Every row gives one point. The last column is the point's height on a tilted bowl or saddle (a function of degree 2), plus a little noise. Along how many of its main directions does it bend up, bend down or stay straight?
(in the rows, 128 means zero)

Points (11 x 3)
[[159 145 127]
 [137 146 118]
 [120 146 111]
 [140  86  95]
 [ 85 145 105]
 [134 119 116]
 [187 100  96]
 [155  99 100]
 [185  83  71]
 [ 94 178  72]
 [129 117 115]]
Directions: 1 up, 1 down, 0 straight

Points (10 x 3)
[[166  95 163]
 [ 97  92 139]
 [130 119 116]
 [154 114 134]
 [114 106 120]
 [140 193 196]
 [130 151 125]
 [150 144 131]
 [100  63 183]
 [103 166 147]]
Directions: 2 up, 0 down, 0 straight

Points (18 x 4)
[[131 126  87 153]
 [136 118 151 135]
 [157 115 166 119]
 [118 136 125 142]
 [131 113  62 153]
 [ 98 147 110 141]
 [ 83 120 126 128]
 [188 143 125  85]
 [ 99 129 121 137]
 [123 146 175 124]
 [121 122 132 141]
 [130 160 134 130]
 [121 199 145  91]
 [ 96  85 144 133]
 [175 117  76 120]
 [151 102  77 126]
 [ 44 197 142  20]
 [111 134 121 143]]
Directions: 1 up, 2 down, 0 straight

Points (25 x 5)
[[153 148 156  90 156]
 [150 160 154  87 153]
 [106 118 150 151 124]
 [130 113 167 115 148]
 [159 145 145 193 143]
 [123  99 114 142 125]
 [169  93 136 135 175]
 [119 135 151 134 127]
 [134 132 115 126 133]
 [ 84 128 103 166  93]
 [107 171 158 119 126]
 [120 160 144  64 147]
 [120 129 121 190 101]
 [133 164  93  72 142]
 [103 102 113 125 124]
 [ 92 164 188 119 159]
 [176 126 143 128 184]
 [167 180 158 209 146]
 [101 132 123  74 144]
 [147 126 109 135 147]
 [111 108 135 138 126]
 [ 84 144 110 125 111]
 [190  79 134  42 228]
 [ 71  73 117 129 152]
 [161 122 157 115 162]]
Directions: 1 up, 0 down, 3 straight

Points (26 x 5)
[[149 101  87  84 115]
 [113 144  70  86  94]
 [151 128 228 106  48]
 [157 118 117 110 125]
 [142 103  97  81 116]
 [125 155 148 188  87]
 [159 138  92 143 106]
 [127 135 124 135 133]
 [151 154 159 141 125]
 [144 149 102 125 117]
 [ 79 117  83 181  69]
 [163 136 111 156 109]
 [163 119  67 162  84]
 [144 157 135  96 114]
 [150 150 148 109 122]
 [168 174 138 145 106]
 [164  87 125  98 106]
 [149 155 148 111 122]
 [147  63 127 156 117]
 [121 152 153 101 115]
 [ 89 119 124  97 107]
 [152  63 161 131  87]
 [143 139 140 150 127]
 [130 217 122 120  68]
 [140 186 121  98  94]
 [111 177 135 114 105]]
Directions: 0 up, 3 down, 1 straight

Points (44 x 7)
[[154 114 186 105 160  80 145]
 [140 117 136 148 141  92 105]
 [105 133 141 122 137 161 132]
 [139 152  56 129 159 162 161]
 [109 140 105 165 134 117 126]
 [ 71 175 104 102 113 101 150]
 [115 107  74 183 149 173 156]
 [104 117  97 124 114  72 138]
 [118 126 181 134  90 111 139]
 [135 128 125 116  80 179 130]
 [112 140 111 131  91 137 128]
 [179 108 144 146 112 134  59]
 [170 145  79 131 158 152 107]
 [110 169 144 120  98 156 157]
 [108 116  85 127 151 103 133]
 [129 137  80 171  81 146 134]
 [116 103 137 107 130 139 120]
 [182 110  97 142  71 137  24]
 [141 142 137 105 106 130 121]
 [109 171 142 156 106 127 145]
 [180  90 143  66 162 170 139]
 [ 70 130  97 121 134 101 135]
 [104 180 126 154 119 111 144]
 [170 157 190 128 102  91 159]
 [126 121 137 111 128 145 120]
 [ 82 169 111 111 144 148 143]
 [193 144 134 137 148  72  98]
 [120 133 102 128 174 118 121]
 [108  87  98 142 100 117 112]
 [ 86 127 196 158 165 132 118]
 [143 188  92 129  93 124 162]
 [147 110 137 133 100 103  92]
 [ 87 161 101  82  80  73 174]
 [158 108 142 157 138 151  88]
 [ 87 139  92 173 143  57 164]
 [103 146 152 155  44 190 200]
 [176 102  74 106 162 163  95]
 [154  74 189 142 163 212 178]
 [149 176 109 155 140 147 133]
 [122 114 142  96 114 159 133]
 [110 163 159 135  85 163 165]
 [129  79 115  89 165 107 136]
 [117 124 125 108  68 120 118]
 [120 154 148 185  91 123 152]]
Directions: 4 up, 1 down, 1 straight

Points (45 x 7)
[[ 94  84 138 132 103 143 109]
 [155  83  85 131 142 111  83]
 [103  89 118  82 150 116 105]
 [163  62 142 183 156 161  58]
 [116 117 132 127 106 186 128]
 [121  50 119 128  86 176  89]
 [128 147 136 129 176  93 122]
 [150 165 137  87 137  90 134]
 [163 121 106 159 146 110 117]
 [124 107  98 132 149 114 118]
 [112 150 146 142 164 139 122]
 [164  96  90 172 162 157  92]
 [197 181 121 164 152 109 144]
 [123  92  93 135 100  97  69]
 [145 155 162 164 126 130 123]
 [109  99 129 103 134 143 127]
 [ 94 141 118  80 111 106 106]
 [ 67 146  93 167 106 125 100]
 [171 110 103 141  76 198  81]
 [146 127  71 128 107 177 108]
 [147  59 116 110 139 186  98]
 [ 75  46  89  63 134 109  40]
 [ 73 156 149 168 158  98  84]
 [ 81  65 137 101 110 135  94]
 [149 103 105 178 142 131 105]
 [111 135 180 194 136  91  84]
 [113 148 105 145 193 134 136]
 [159 139 135 146 107 124 132]
 [139 130  85 114  86  91  78]
 [140 146 147 108 114 160 144]
 [ 81  93 124 174  88  97  76]
 [167  89 117 138 121 147 102]
 [150 163 125 181 154 119 130]
 [ 85 115 103  99 135 136 124]
 [ 83 115 135 140 142 135 117]
 [193 162 195 117 122 143 127]
 [209 135 140  92  98 124 132]
 [150 185 166 104  91 170 142]
 [ 97 122 178 141 107  92  82]
 [163 126 173 116  90 129 129]
 [117  93 122 106 112 127 111]
 [111 120 136 140 105 140 125]
 [164 153 180 154 119 165 109]
 [109  97 128 117 161 125 117]
 [ 96 141 163 128 150 105  97]]
Directions: 0 up, 3 down, 3 straight

Points (71 x 9)
[[131 103  95 116 176 181 149 135 172]
 [167 185 148 103 143 151 119 110 154]
 [172 147 145 130  94 119 188 124 188]
 [117  50 133 118 121 147 166 107 165]
 [163 116 111 140 147 143  78 117 125]
 [165 154 138 143 105 139  83 127 143]
 [130 148 133 195  84 150 139 145 122]
 [150 154  96 139 137 177 158 111 172]
 [ 95 101 160 131 199 166 153 116 162]
 [184 104 100 165 136 143 131 105 137]
 [123 104 116 115 138 137 126  82 147]
 [185 123 144 114 132 151 180 172 171]
 [170 117  41 113 113 106 118 127 164]
 [137 105 199 106 109 129 103 135 136]
 [165 143 100 186 167 114 110 123  97]
 [126 135 121 144 129 153 166  79 176]
 [136 107 138 170 171 143 121 187  98]
 [ 79 106 110 133 113 124 118 111 138]
 [ 50  99  95  84 173 162 110 115 185]
 [ 77 100  81 121 133  82 197  70 149]
 [137 101 137 119 136  93 117 151 127]
 [ 30 135 123 124 118 143 196 126  93]
 [ 98 116  94  77 157 115 144  38 141]
 [129 135  83 100 137  82 126 161 162]
 [ 94 134 174 126 115 112  98 135 123]
 [124 133  86  80 163 167 153 146 182]
 [119 105 127 158  95 135 120 121 148]
 [ 83 126 141 121 106 165 131 100 159]
 [113 148  69  52 100 125 129 113 149]
 [124 128 121 144  76 147  98 153 159]
 [103 124 125 137 158 173  97 171 136]
 [113 210  85 151 151 130  95  95 128]
 [126 102 162  80  94 163 113 130 172]
 [136 166 159 134 106 127 151 106 149]
 [ 98 188  92  77 130 161  94 108 179]
 [119 127 117 141 157 135 113 159 126]
 [132  48 130 130 177 149 175 150 149]
 [132 138 123 116 118  44 168  83 132]
 [146 148  90 102  81 183 136 155 195]
 [192 101 102  86 166 140 132 176 165]
 [123 161 173  91 175 134 117 176 139]
 [102 128 140  68 114 138  63 126 168]
 [ 89 148 153 181 195 129 116 122 105]
 [ 94 165  54 138 139 119 107 106 143]
 [131  93  91 126 152 150 109 156 149]
 [ 88 120  73 107 125 114 149 135 132]
 [105 112 165 142 113 160 101 146 138]
 [106 122  94 176 102 135 140 123 132]
 [ 98 126 117 101 107 163  92 131 165]
 [148 143 145  84 123 115 150 117 140]
 [159 136  84  66 101 159 162 158 200]
 [176 103 104 123  98 156 114 136 172]
 [ 83  94 158  83 156 151  96 126 151]
 [115 108 170 124 120 121 170 174 121]
 [152 112 124 137 172 110 118 166 123]
 [119 145 175 116 106 128 110 110 137]
 [140 168  86  58 103 159 131 112 192]
 [117 163  59  98  94  98 101 173 190]
 [134 108 170 179 107  75 161  99 160]
 [182 106 149 156 178  55 105 145  91]
 [131 138  92 129 127 134 146 135 142]
 [145 128  87 122 171 193  95 155 170]
 [179 153 158 137 154 152 124 173 119]
 [130 112 119 122 120  69 137 106 126]
 [128 146 137 139 130 144 121 203 125]
 [ 69 150 100 168 152 122 166  74 153]
 [117 121 132 177 109 139  86 117 137]
 [166 159 129 139 105 145  74 112 150]
 [142 116 185 156 124  63 124 106 117]
 [122 116 108 108 110  87 142  73 129]
 [191 109  88 157 145 119  76 162 127]]
Directions: 4 up, 2 down, 2 straight

Points (75 x 9)
[[141 136 135 118 126 131  83  82 114]
 [136 127  68 133 146 163 110 165 136]
 [ 80 125 178 129 161 181 116 106 142]
 [ 94  76 107 125 166 138 103 109 164]
 [127 161  74 103 165  97 112 106 159]
 [100  76  88  17 102 126 152 178 144]
 [109 144 131 159 137 103  83 125 121]
 [122 127 166 166 213 163 135  79 109]
 [143 155 146 110 147 116  73 161  84]
 [ 94  99  93  89 156 177 118 161 152]
 [141 174  81 121 134 125 142 107 133]
 [125 118 169 146 123 164 117 144 120]
 [167 156 167 148 126  95 171 156 139]
 [112  79 102 162 172 123 141 139 149]
 [145 163  91 103 137  99  63 157  93]
 [128 119 140 134  86 137 165 133 126]
 [141 148 106 195  85 105 152 104 132]
 [129  82 165 150 163  92 150  88 142]
 [ 80  49 130 164 142 131 136  93 157]
 [127 158  73 115  79 118 162 153 108]
 [196 164 117 169 110 132 203 141 157]
 [107 142  94 117 128 115 103 149 129]
 [154 149 110  95 125 101 125 138 124]
 [103 107 161 176 124 170  87 140 133]
 [170  78 103 117 120 117 169  86 195]
 [114  90 120 155 132 135 172 105 149]
 [136 145 107 143 110 144 109 113 115]
 [ 85  77 113 133 107 110 119 148 141]
 [112 112 139 154 180 124 133  38 144]
 [145 102 102 134 122 113 128 138 137]
 [128  96 115 159  79 171 132 185 105]
 [112 148  67 139 124 141 173 142 129]
 [ 99 116 142 138 140 164 108  91 141]
 [161 136 130  87 144 141 135 107 141]
 [ 97 188 100 152  74 150  99 100  87]
 [ 93 151 158 106 117 131 102  87 144]
 [142 118 144 129 222 155 115 139 117]
 [162 137 105 101 107  76  84 121 101]
 [134  31 132  68 112 132 163  59 249]
 [150 181 151 103 158 117 118 149 110]
 [104 122 134 129 147  85  52 114 112]
 [153 102 118 174 125 109 125 114 133]
 [114 133 145 123 128 102 122 119 131]
 [107 180 140 147  77 130 117  93 113]
 [161 120 138 163 187 178 132 121 112]
 [129  97 132 158 170  87 126 115 140]
 [120 138 160 118 149 140 113 134 120]
 [108 110 111 191 113 177 100 112 126]
 [120  79  93 180 109 102 118 133 145]
 [155  98 124 129 148 113 145  89 159]
 [167 107 137 140  97  75 107  99 115]
 [112 125 140 114 118 119 181  74 175]
 [169 183  64 121 105 105 145 118 131]
 [133 152 157 176 114 165 136  97 124]
 [139 148  83 174  71 128  96 124  99]
 [148 114 112  57 148 130  90  96 155]
 [121 137 132 174  93 133 163 154 117]
 [124 136 105 130 111 125 145 141 127]
 [103 163 183 100 138 212  94 147 123]
 [124  81 219 127 172 111 121 227  42]
 [ 77 116 142 128 118 126 130 101 154]
 [189 151 155 172 153  82 142 139 150]
 [140 154 115 131 130 155 140 126 120]
 [116 133  83 116 157 128 126 169 143]
 [149  93  89 111 165  94 143 126 177]
 [ 55  91 156 143 117 111 125 114 156]
 [169 162 111 165 141 151 110  94  95]
 [114  92 137  88 103 167 176 153 120]
 [ 92  93 186 135  96 119  46  78 147]
 [125  85 115  82 131 141 139 132 153]
 [167 134 118 186 119 136 165  81 143]
 [195 114 116  88 144 108  92 136  99]
 [100 136  78  96 133  89 113 185 131]
 [156  84  94  94 104 179 113 166 125]
 [130 129 130 134  97 154 137  77 148]]
Directions: 3 up, 3 down, 2 straight

Points (67 x 9)
[[ 93 152 107 128  76 186 131 131  95]
 [151 141 164 136 131 152 145 142 136]
 [111 168 125  81 158  94  87 138 112]
 [211 108  48 130  96 114 179 190  19]
 [113 108 136 164 102 140 142 149 129]
 [111 116 151 102 119  98 164 103 124]
 [ 80  95  86 144 163 128 127  73 137]
 [153 113 129 137 187 131  82  90 123]
 [ 93 146 132  78 125  88 186  63 101]
 [105  59 206  88  59 142 175 104  93]
 [ 89 133 141 134 181  78 149 129 108]
 [ 85 114 144 142 157 152 157 172 109]
 [183 112 126 116  92 189 141  85 101]
 [147 115 132 129 151 132 167  82 139]
 [107 172  99 168 173 132 113 162  84]
 [ 97 119 156  92 136 100 135  87 120]
 [ 50  95 162 117 160 159 155 125  93]
 [130 139  92 114 143 155 150 109 132]
 [140 223 138 145 106  94 110 129  86]
 [117 136 126 120  85 154 146  97 119]
 [136 105 107 140 135  88 135 157 108]
 [129 143  98 148 130  89 134 158 102]
 [157  98 156 127 128 153 116  83 133]
 [158  84 158 126  96 216 104 132  99]
 [143 110 104 127 198 169 165 137 128]
 [137  99 139 136 129 115 113 131 133]
 [176 129 108 155 100 131 144  72 114]
 [131 155 148 108 139  77 110 164 129]
 [112 128  88 154 131 188  98 113 119]
 [111 113 134 189 127 125 146  70 144]
 [116 138 143 108  99 196  84 133 115]
 [ 99 116 137 146 140  47 114 115 101]
 [ 99 163 115 107  99 144 177 132 114]
 [115  87 146 123 163 121 115 111 129]
 [154 113 133 127 107 146 100 104 133]
 [121 124  97 166 111 138  97 167 109]
 [141 180 174 163 155 102 116 101 107]
 [137  95 114 105 126 127 100 123 128]
 [120  81 145 124  87 106 157 142 120]
 [102 145  71  85 121  98 116 130  94]
 [123 136  91 199 131 157 136 113 113]
 [ 91 102 196 117 133 126  98 180 135]
 [148  81  91  67 173  96 155 167  87]
 [151 135 123 135  94 107 153 178 119]
 [210 165  59 118 112  32 151 111   7]
 [167 117 159 105 123 140  97 190 130]
 [139 162 128 107 150 179 129 138 129]
 [135 121  68 158  72 112 100 123 106]
 [102 103  91 105  93  81 117 169  87]
 [107 175 112 123 173 161 140 171 118]
 [111 102 115 127 169 148 111 141 118]
 [126 160  88 116 152 150  68 105 115]
 [122 169 105 130 170 107 151 144 120]
 [126 105 127 111 132 111 112 164 122]
 [ 83  98 121 158 153 103 120 109 120]
 [102 153 124  84 140 176 115 146 123]
 [141 139 187 122 116 184 183 155 135]
 [135 139 111 111 103 112 114 107 118]
 [129 150 104 125 123 155 152 158 118]
 [ 80  83 120 188 120 142 132 128 126]
 [135 144 153 102 148 138 105 142 134]
 [130 157 190  96 101 127 124 183 169]
 [147 138  87 203  98 122 108 128 104]
 [142 100 166 163 146 168 184 159 122]
 [105 181 140  89 148 164 138  82 125]
 [152 197 129  96  84 129  82 150 111]
 [139 177 169 140  92  95 170  92 118]]
Directions: 2 up, 5 down, 1 straight

Points (62 x 9)
[[137 124 103 129 128 190 124 129 170]
 [168 142 101 133 177 173 148 124 169]
 [143 181 169 156  96 121 126  95 105]
 [149 133 149 172 120  98 141  71  93]
 [143 105 111 101 212 109 178 161 147]
 [132 109 201 144 196 157  90 100  81]
 [141 114 129 133 133  87 155 121 130]
 [128 155  65 115 161 124 191 114 120]
 [134 142  86 135 121 170 219 140 149]
 [142 167 115 161 112  98 168 113 112]
 [102 160 149 121 143 134 179 140 114]
 [136 174 108 140 122 128 145 107 117]
 [136 164 107 155 126 151 182 113 114]
 [ 91 154 153 146 136 168 152 134 107]
 [128 184 143  73 117 152  85 139  88]
 [135 124 131 217 105 144  70  35 111]
 [164 153 164 136 186 136  72 176 124]
 [191  82 126 164 163 122  96  92 211]
 [157 121 145 106 112 180 133  90 132]
 [115 163 172 122 152 181 175  76  76]
 [ 80 168 157 150 115 119 151 168 100]
 [110 145 143  29 144 197 131 167 154]
 [128 165  76 125 136  56 156 185 122]
 [136 134 154 159 123 128 109  94 103]
 [103 113 126 150 132 153 132 114 110]
 [110 156  97 107  75 127 142  79  86]
 [159 140 128 129 128 145 157 111 137]
 [128 127 155 188  87 188 178 156 121]
 [114 146 122  88 120  87 132  96 103]
 [144 139 115 129 175  97 161 179 129]
 [120 121 137 162 133  95  53  87 124]
 [113 189 112 140  76 161 163 134 115]
 [169 161 149 120 172 105 111  91 113]
 [131 109 134 158 110 161 142  83  99]
 [171 138 136 111 115 135  98 161 190]
 [123 102 106 105 121  93  78 146 143]
 [117 112 117 171 166 124 111 140 128]
 [147 155 117 152 100 153 110  74 110]
 [122 130  94 160 138 102 150  99 103]
 [117 131 150 168 138 172 133  78  99]
 [ 62 102 155  72 119  45 124 101  47]
 [138 159 118 117 107 164 149 145 151]
 [126 161 145  96 114 103  94 179 128]
 [103 134 176 102 131  94 130 190 112]
 [ 97 128 133 126 161 143 103 136 101]
 [112 112 108 120 122 121 153 107 117]
 [ 76 153 138 161 153 124 101 115  87]
 [ 98 186  70 104 101 138 124 170 100]
 [147 114 129 111 129 116  95 135 158]
 [147 129 146 168  88 151 152 126 119]
 [144 175 174 188 102 101  98  93 128]
 [193 213 104 157 122  97  98 143 200]
 [ 70 125 117 112 136  91 121 170  79]
 [145 122 122 172 128 144 117 174 144]
 [123  91  92 113 135 134 157 149 172]
 [ 88 144 116 176 138 153 210  92  99]
 [130 115 164 173 133 186 113 131 126]
 [103 170 134 131 115 152 112 173  99]
 [105 132 127 127 103 138 109 157 106]
 [123 151 160 106 134 160 135 117 100]
 [116  88 171 127 165  95 157  99  87]
 [172 131 174 155 172 152 101 179 151]]
Directions: 3 up, 3 down, 2 straight

Points (75 x 9)
[[149 154 173 130 138 122 167 126 125]
 [187 121 105 144 120 111  97 133 117]
 [157 128  79 139 172  60 171  99  93]
 [192 155 121  83 115 104 132 109 142]
 [135 108 143 182 131 167 172 124  78]
 [128 141  59 136 130 123 142 164 142]
 [103 161 162 175 138 168 148 101  89]
 [146 164  69 145 203 137 156 151 133]
 [ 77 123 107 166 107 134 192 191  66]
 [ 66 152  83 125 122 113  81 130 129]
 [110 115 104 111 166 166 136 131 151]
 [ 79 101  88 169 132 104 125 130 140]
 [136  77 173 138 197 140 151 170 131]
 [158 157  72 127 151 118  97 142 115]
 [ 94 141  49 132  90 159 112 118 112]
 [177 102 135  92 141 124 146 137 145]
 [186 105 160 177 133  87 107 146  87]
 [129  82  64  84 119 145 158  91 130]
 [ 68 139 158  84 162 169 123 138 127]
 [140 176 130  99 136 119 125 121 137]
 [ 52 166 161 134 110  98 150 107 122]
 [106 141 111 173 118 141 178 144  68]
 [160 121 159 144 135 147  85 146 114]
 [139  96 126 125 122 148 164 165 135]
 [101 119 102 146 146  73 143 132 140]
 [173 142 160 142 130 121 150 163  82]
 [116 129 181 146 110 125 115 154 125]
 [132 113 134 123 117 102 150  58 190]
 [169 161  79 124 142 142 121 100 134]
 [114 206 190  72 155 153 108 170 112]
 [142 166 123 113  88  76 125 112 163]
 [148 147 112 122 118 174 139 138 116]
 [ 99 122 108 130 137 122  87 109 149]
 [137 138 106  99  83 138 112 105 148]
 [ 89  91  75  76 141 170 154  82  82]
 [162 135 118  99 188  97 145 135 136]
 [105 198  97  77  93 121 152 181 160]
 [169 195 127 133  82 114 117 120 122]
 [128  90 158 142 167 134 129 142 139]
 [106 137 106 169 192 137 147 133 113]
 [123 179 100 138 107 154 120 129  97]
 [143 136 142 154 150  85  96  96 171]
 [106 103 150 106 140 131 140 165 163]
 [131  96 100 151 110 142 116 143 138]
 [ 55 149 141 152 161 119 106 186 134]
 [159  81 152 139 100 151 137  97 192]
 [136 171 118 126 129  79  62 116 120]
 [130 136  66 122 100  80  42 136 106]
 [134 138 133 128 141 166 165 122 119]
 [111 136 109 107  92 146 125 104 136]
 [121  85 127 130 122 120 103  86 185]
 [117 109  72 123 132  51  64 120 140]
 [133 192  89  85  65 189 133 104  73]
 [135 176 115 117 120 135 134 106 134]
 [ 76  82 121 158 138 121 107 159 146]
 [170 125 161 149 120 133  83 181  58]
 [145  87 104 136  79 182 103 124 142]
 [143 169 116 175 115 114 146 157  60]
 [115 119 120 119  80 112 166 129 148]
 [116  91  96 113  77 112  79 141 157]
 [152 141 138  84 140 111 180 192 169]
 [ 91 124 194 156  93 166  91 105 140]
 [ 78 151 125 160 171 122 143 172 122]
 [142 101 135 134 102 171 115  73 188]
 [124 164 103 149 138 181 159 119  88]
 [122  91 116 167 174 142 133 158 121]
 [166  93 125 118 144 145 107  97 162]
 [ 87 190 176 142 188 117 114 143 116]
 [108 140  91 163 137 151 154 130 104]
 [108 114 175 169 157  94 111  92 186]
 [197 140 177 199 114  86 154 117 111]
 [165 128  94 153 139  92 123 162  87]
 [156 128  92 109 147 111 108 125 140]
 [183 112  76 111 141 103 184  90 117]
 [133 117 121 183 154 154 119  69 173]]
Directions: 1 up, 3 down, 4 straight

Points (74 x 9)
[[132 166 144 129 152 175 138  72 157]
 [131 179 170  70 104 111 175 153 125]
 [134 157 146 135 138 157 143 101 132]
 [115 114 122 111 171 180 110 116 148]
 [144 103  90 160 138 104 155 131 143]
 [131 147 114 153 129 128 142 193 121]
 [150 117 161 129 148 156  80 132 125]
 [109 168 125 109  92 167 114 175 160]
 [ 47 113  79  71 120 109 152 199 149]
 [152 109 143 173  92 100 149  94 130]
 [134 108 130 100 119 111 129 187 134]
 [117  84 113 113 117 139  76 123 121]
 [141 173 124  91 145 152 160 162 102]
 [111 184 102 145  86 191 135  35 176]
 [124 114 154 130 162 140 102 155 133]
 [124 111 196 102 110 168  95 145 131]
 [ 92 138  98 173 179 157 145  86 183]
 [163 108  93 161 144 140 134 122 157]
 [153 115 115 121 109 161 138 117 124]
 [149 123 173 101 138  76 146 143 112]
 [ 92  89 121 121 146 167 151 153 172]
 [210 125 176 205 132 101 124  86 115]
 [116 137  70 138 175 108 128 106  96]
 [ 91 150 194 152 140 127 126 147 116]
 [134 155 118  95 101 108  98 110 134]
 [ 86 127 138 105 144 160 107 170 162]
 [128 171 102 134 165  80 113 121  72]
 [164 121 105 136 167 122 116 156 123]
 [136  98 181 152 145 160  98 164 136]
 [119  87  73 149  90 141 110 107 146]
 [130 126 121 107 150 113 169 100 116]
 [124 155 118 172 127 171 138 202 157]
 [146 161 139 114 175 120 131 144  92]
 [189 167 103  84 151  77 110 103  93]
 [181  79  87  98 169 121 183 163 114]
 [142 130 107 145 188 159 166 157 140]
 [112 128  98 155 159 122 129 103 137]
 [188 122 138 142 122  87 101 124 130]
 [144 116  73 122 160 138 149 110 116]
 [ 78 174 156 114 173  76 153 121  72]
 [139 107 185 144 149 117  84 122 127]
 [111 115 110 104 142 167 143 103 145]
 [115 146 144  88 221  97 125 140  58]
 [142 176 185 188  84 109 136 163  43]
 [175 126 113  91  87 123 105  92  99]
 [152 115 109 150  83 153 158 130 147]
 [132 114 150 168 130 158 154  99 140]
 [102 187 150 116 122 139 176 102 138]
 [ 72 142 165 164  71 131 149 132 181]
 [101 150 144 158 101 131 100 130 149]
 [154 179 196 119  98 196 143 107  76]
 [180 147 132 107 141 188 131 124 116]
 [179 129 175 135  89 126 129 127  95]
 [173 169 129 118 153 107 118 123 101]
 [ 98 106 192 161  66 141 138 119 148]
 [121 102  77 122 157 129 180 178 115]
 [123  99 154 156 165 107  90 104 140]
 [108 203 118 144 145 112  82 137 108]
 [148  93 141  90 118 184  89 116  84]
 [ 71 154  83 121  79 105 151 144 183]
 [100  95 127  98 146 140 118 133 140]
 [112 146  94 134 155  89 122 107  98]
 [159 109 142 151 165 153  81  96 145]
 [110 120 124 150 151 164  97  64 168]
 [113 113 130 143 137 119  85 126 141]
 [107  77 111 139 125 116 159  90 156]
 [100 115 112 145 188 169 128 136 165]
 [ 72 117  93  76 147  98  97 223  77]
 [142 103 151 142 153 174 110 116 140]
 [103 110 149 174 143 144 161  88 155]
 [122 104 105  84  54 135 119  90 138]
 [101  65 148 131 160 140 114 176 157]
 [ 60  91  97 135 104 111 215 135 209]
 [108  98 132 153 151 165 115 136 166]]
Directions: 3 up, 2 down, 3 straight
